Every row gives one point. To make a cloud, some directions were put in groups of two or more. Within a group, all points are equally far from the middle, so they leave a hole (a ring in 2 directions, a hollow ball in 3). The other directions are filled evenly. Then the cloud was stretched, turned, moved and blurred a little. Count the holes, and give their numbers of directions, smallest first.
In the rows, zero is written as 128.

Cloud:
[[151  97 141]
 [109 114  74]
 [107  95 106]
 [171 104 124]
 [125 162  76]
 [160 125  79]
 [108 150 140]
 [163 112  87]
 [138 126 157]
 [148  90 129]
 [136 124  67]
 [172 126 141]
 [148 164 134]
 [ 91 114 119]
 [ 90 116 117]
 [170 115 140]
 [ 91 119 124]
 [135 173  98]
 [120 142  66]]
Holes: 1 (3)

Cloud:
[[ 94 133  91  93  92 154]
 [139 154 174 100 153  94]
 [182 109 126 128 126 108]
 [128 140  90 150  83 149]
 [118 174 103 133 131  87]
 [111 150 108 123 137  66]
 [155 115 150 130 168 100]
 [ 98 112 130 148 126 167]
 [118  85 115 129 106 142]
 [ 91 114 153 117 111  96]
 [154 103 149 149  68 157]
 [144 148 110 194 135 134]
 [139 137 140 161  56 154]
 [140 113 145 143  99 171]
 [114 118 108 123 161 122]
 [171 157 176 137 134 115]
 [139 112 138 140  83  93]
 [111 144 131 121 156  60]
 [136 180 118  91 139 110]
 [133 170 116 167  99 134]
 [148 179 114 119 135 126]
 [113 119  96 158 132 122]
 [150 105 153 128 110 164]
 [121 122 171  92 107 141]
 [151 152 124 131 183  55]
 [169 121 114 139 145  95]
 [153  97 119 162  96 144]
 [164 187 127 105 124 112]
 [168 126 141 122 122  81]
 [120 112 161 142 189 133]
 [119 153 125  90 156 156]
 [149 110 107  95  77  93]
 [130 124 165 199 125 123]
 [109 150 163 166 112 117]
 [164 153 127 188 181 123]
 [134 108 160 108 160 106]
 [107 173 141 106 134 107]
 [125 122 120 172  96 164]
 [109 115 170 140 212 100]
 [107 134 109  46  90 105]
 [155 101 127 107 141 136]
 [169 110 130 113 154 129]
 [132 128 100 161 126 137]
 [105 175 116 106 193  99]
 [117 173 160 109 151 125]
 [163 100 139 152 103 119]
 [172 123 142 145 157 145]
 [120 194 126 136 176  94]
 [ 99 131  93  98 114  90]
 [172 122 114 142 147 100]
 [107 136  84  78  76 113]
 [107 133  92  68 123 139]
 [146 172 129  89 127  85]
 [ 99 102 125 105 134  92]
 [110 116 160 166 134  90]
 [120  98 138 128 137 158]]
Holes: 1 (3)

Cloud (80 x 8):
[[ 99 125 154 156  85 115  96 151]
 [156 147 178 124 140  95 173 117]
 [150 139 104 155 187  89 151 141]
 [132 172 136 111 116  86  70 112]
 [162 178 169 138 105 139 108 145]
 [ 95 142  96  95 110 130  93 174]
 [ 99  99 116 104 161 150 133 119]
 [114 113  98 108 163 108 107 140]
 [ 81 111 175  99  83 141 101 134]
 [136 174 161 116 127 189 119 111]
 [108 155  90 126 146 168 149 136]
 [ 78 140  98 181 151 134 117 107]
 [156 167 140 170 129  99 118 158]
 [139 151 140 135  91 162 143  99]
 [138 182 102 139 114 113 139 122]
 [113 161  97 127 176 131  99  87]
 [ 94  98 119 110 143 127 102 159]
 [ 59 129 105 152 123 159 148 132]
 [136 163 110 158 107 142 117 103]
 [120 130 129 131 179 116  81 113]
 [146 169  73 158 150 133 144 122]
 [162 122 157 141 166 162 173 131]
 [115 161 102 110 129  83  97 136]
 [ 80 131 168 148 112 138 139 144]
 [104 121 153  85 134 121 133 140]
 [ 99  92 175  99 113 147 119 150]
 [142 151 183 158 153 184 114  91]
 [141 131 111 170 155  95 111 137]
 [143 110 121 125 156 163 161 155]
 [130 137 131 120 115  91 173 138]
 [108 134 156  81 130  97 146 106]
 [140 154 146 158 119 176  89 103]
 [148 174  99 123 180 162 143 117]
 [108 117 135  87 158 164 136  86]
 [121 120 159 164 128 142 150  78]
 [160 173 190 137 120 139 139 134]
 [109 137 122 166 142 117 166  75]
 [112 109 114 179 133  76 154 154]
 [135 172 133 111 157 125 169  68]
 [154 155 129 107 107 124 126 163]
 [103 114 116 153 105 132 173 201]
 [126 117 138 149 141 174  85 149]
 [134 145 128 113 147  86 155 138]
 [185 167 105 123 187 145 113 130]
 [ 95 133 185 105 120 129  99 121]
 [154 200 122 165 144 128 143 104]
 [122 158 112 105 116 133 172 119]
 [109  79 161 125 132 182 162 133]
 [117 149  90 137 138 120 112  87]
 [ 88 152 100 128 113 147 115 175]
 [122 120 164 108 172 168 101 104]
 [ 98 160 150  98 129 160  85  74]
 [184 154 110 121 175 137 115 143]
 [159 174 145  75 132  99  82 115]
 [116 120 122 130  90 150  91 202]
 [100 103 114 183 139 100 114 148]
 [101 168  81 101 123 107 101 138]
 [108 155  97 135 154 147 195 128]
 [ 86 149  76 120 142 149 148 133]
 [137 160 151 102 117 133 170 127]
 [160 141 141 152 149 143 155  96]
 [119 165 159 182 117 147 161 110]
 [149 130 179 167 148 112 117 118]
 [ 88 139 154 192 117 118 145 158]
 [ 69 136 105 149 108  81 162 111]
 [155 129  85 110 160 137 126 151]
 [105 151 135 108 140  86 158 111]
 [ 87  99 150  98 145 172 155  85]
 [133 121 193 159 162 173 131 102]
 [166 139 120 150 188 137 163 160]
 [132 115 140  96 177 115 147 123]
 [154 136 129 170 146 138 127 191]
 [116 197  90 139 161  90 120 118]
 [ 91 139 185 127 118 152 151 124]
 [155 162 159 138 159 192 141 107]
 [145 158 126 122 117 129 140 172]
 [110 145 116  86 104 123 165  94]
 [ 86 119 147 156  92  98 106 142]
 [ 80 106 123 149 114 107  87 165]
 [147 161 149 170 138 132 134 182]]
Holes: 2 (2, 3)
